Each row of a before or after table is a point. The points were changed in one or more steps. Then noise was added and the rows were shuffled. The steps act on how far a point lies along the listed directions, d1 being the first. Name the steps. A step turns or swaps two directions, mirrors them in a line or flattens them onto one, adds a multiple of one to another, or multiplies one. Angles are multiples of 10 degrees, from the lower direction toward the higher: turns from -170 to 170, lines from 10 to 170 but not 90. Use the fewest steps. Two steps may share a direction if one is a turn and the other turns, adds or multiplies; they go together, in the order done. Otherwise the lowest direction goes first.

Directions:
(1): [-5.2  0.6 -3.2]
(2): [ 3.1  2.6 -4.6]
Before, 10 rows:
[[-4.8 -0.6 -0.2]
 [-1.8 -1.9  0.0]
 [-0.4 -0.2  1.8]
 [-2.9  2.5 -2.7]
 [ 0.7  0.3  1.6]
 [-6.0  0.4 -0.1]
 [-5.8 -2.5  1.8]
 [ 2.0  2.2 -1.4]
 [ 2.1 -0.5  0.8]
 [-0.3  0.1  1.5]]
After (10 x 3):
[[  2.4   0.1   2.6]
 [ -9.9  -0.1  -3.4]
 [-10.5  -1.9  -1.2]
 [  0.4   0.0   1.9]
 [  0.4  -0.3   2.3]
 [ -3.5  -1.7  -1.1]
 [ -8.2   3.1  -5.9]
 [  2.9   2.1  -0.8]
 [  4.8  -0.8   2.6]
 [-12.7   1.2  -4.1]]
Steps: multiply d1 by 2.5

Directions:
(1): [ 3.9  0.9 -2.7  5.1 -5.0  1.1]
(2): [ 5.6  1.1 -2.9 -0.2  5.6 -1.8]
(3): [-1.4 -0.8  1.7  3.9  0.2 -7.4]
(4): [ 1.1 -5.5  3.3  3.9  2.8  3.2]
(5): [-4.6 -1.9 -6.5  2.1  1.9  0.7]
(6): [-2.1  6.3  2.0  3.8  2.8  2.3]
Before:
[[-1.9 -2.1  6.8 -2.4  1.1  5.3]
 [-1.0  0.2 -6.0 -1.7  1.5  0.1]
 [-4.8  1.4  2.6 -1.3 -7.7  0.4]
 [ 3.9 -3.6  4.7  1.9 -0.6  2.0]
 [-0.8  2.5  5.1 -1.4 -5.0  2.2]
 [-4.1  2.1 -5.0  1.9  2.0  2.6]
 [-4.1  3.4  5.7 -0.8 -5.9 -3.3]
 [ 3.1 -0.5  6.8 -1.3  0.8  5.4]]
After, 8 rows:
[[ 2.2 -5.6  3.6 -1.7 -4.2  4.6]
 [ 4.3 -2.8  5.8 -2.5 -0.7  4.5]
 [-4.4 -1.9 -5.2 -2.3  2.2  0.7]
 [-3.6  1.3  5.1 -2.3 -6.8 -4.2]
 [ 2.5 -1.3  6.1  2.8  1.3  2.6]
 [-0.6  1.5 -6.1  0.0  1.1  0.7]
 [-5.6  2.0  3.2 -1.5 -6.7  0.6]
 [-1.4  1.0  5.4 -3.5 -4.2  1.6]]
Steps: turn d1 and d6 by 120 degrees
